Each row is a point. Each copy is the shape, with its points in the same order, stretched, turned, moved and blurred by noise. Some copies are also mirrored. Which?

Shape, 9 rows:
.23, .37, .31
.21, .24, .02
-.85, -.43, .59
.23, .10, .00
-.10, .25, .00
.00, -.44, -.11
.02, -.12, .42
.17, .38, -.03
-.15, -.39, -.08
Copy 1:
-.51, .19, .63
-.31, .30, .32
.69, -.59, .29
-.26, .25, .14
.03, .36, .35
.10, .01, -.35
-.20, -.24, .30
-.28, .46, .44
.32, .00, -.23
Copy 1 is: mirrored
Copy 2:
-.06, .23, .69
.08, .38, .35
-.24, -.89, -.11
.25, .32, .24
-.18, .20, .16
.40, .03, -.26
.27, -.16, .44
-.03, .41, .32
.36, -.03, -.22
Copy 2 is: only turned
Copy 3, 9 rows:
-.02, .49, .23
-.16, .37, .11
.94, -.33, .13
-.18, .20, .07
.09, .30, -.07
-.15, -.36, .00
.22, .02, .31
-.10, .51, -.08
.01, -.32, -.08
Copy 3 is: mirrored

Shape (12 x 6):
.64, -.04, .06, .58, .27, .32
-.24, -.16, -.12, -.21, -.22, .47
.03, -.01, -.14, -.34, -.23, .30
.32, -.04, .36, -.07, .31, .05
-.22, .03, .08, .12, .15, .30
-.02, .08, .39, .14, -.08, -.28
.04, -.14, .04, -.39, .04, -.05
.13, .46, -.30, .19, .36, -.52
-.27, -.09, .36, .19, .14, -.22
.67, -.27, .02, .19, .45, -.41
-.22, -.50, .32, .11, -.07, .23
-.30, .19, .62, .19, .40, .21
Copy 1 (12 x 6):
.32, -.92, -.56, -.20, .34, -.30
-.13, -.13, .09, -.31, -.54, .22
.04, -.03, .24, -.13, -.50, -.11
.20, -.06, .02, -.33, .42, -.48
.12, .01, -.35, -.41, -.08, .29
.16, .39, .03, .20, .43, .12
-.08, .25, .33, -.21, -.19, -.35
.28, .58, -.58, .00, -.22, -.44
.01, .44, -.24, -.13, .43, .29
-.09, -.29, -.16, -.04, .40, -.81
-.22, -.23, .05, -.19, .28, .37
.45, .34, -.39, -.62, .60, .29
Copy 1 is: only turned
Copy 2:
-.04, .09, .94, .03, .44, .19
.11, -.07, -.23, .11, -.54, .33
-.04, -.19, -.27, .22, -.33, .22
-.29, .17, .26, -.24, .41, .21
.26, .27, -.02, -.02, -.01, .28
-.28, .53, -.01, -.01, .19, -.04
-.25, -.04, -.20, -.13, -.04, -.01
.21, .20, -.21, .29, .63, -.62
-.09, .63, .03, -.21, .14, -.02
-.33, -.04, .73, -.35, .61, -.45
-.16, .38, .36, -.39, -.38, .31
.14, .73, -.01, -.30, .39, .49
Copy 2 is: mirrored
Copy 3 (12 x 6):
.66, .08, -.16, -.81, -.29, .36
-.52, .27, -.25, .18, .00, .32
-.43, .20, -.14, .07, -.19, .09
.17, -.24, .21, -.04, -.33, .17
-.11, .02, -.12, -.04, .21, .33
.37, -.16, .04, .27, .21, -.19
-.22, -.20, -.06, .33, -.31, .00
.37, -.68, -.18, -.37, .35, -.47
.32, -.31, -.02, .33, .27, .03
.74, -.64, -.17, -.34, -.59, -.03
.08, .13, -.22, .42, -.09, .47
.05, -.21, .35, .13, .34, .31
Copy 3 is: only turned
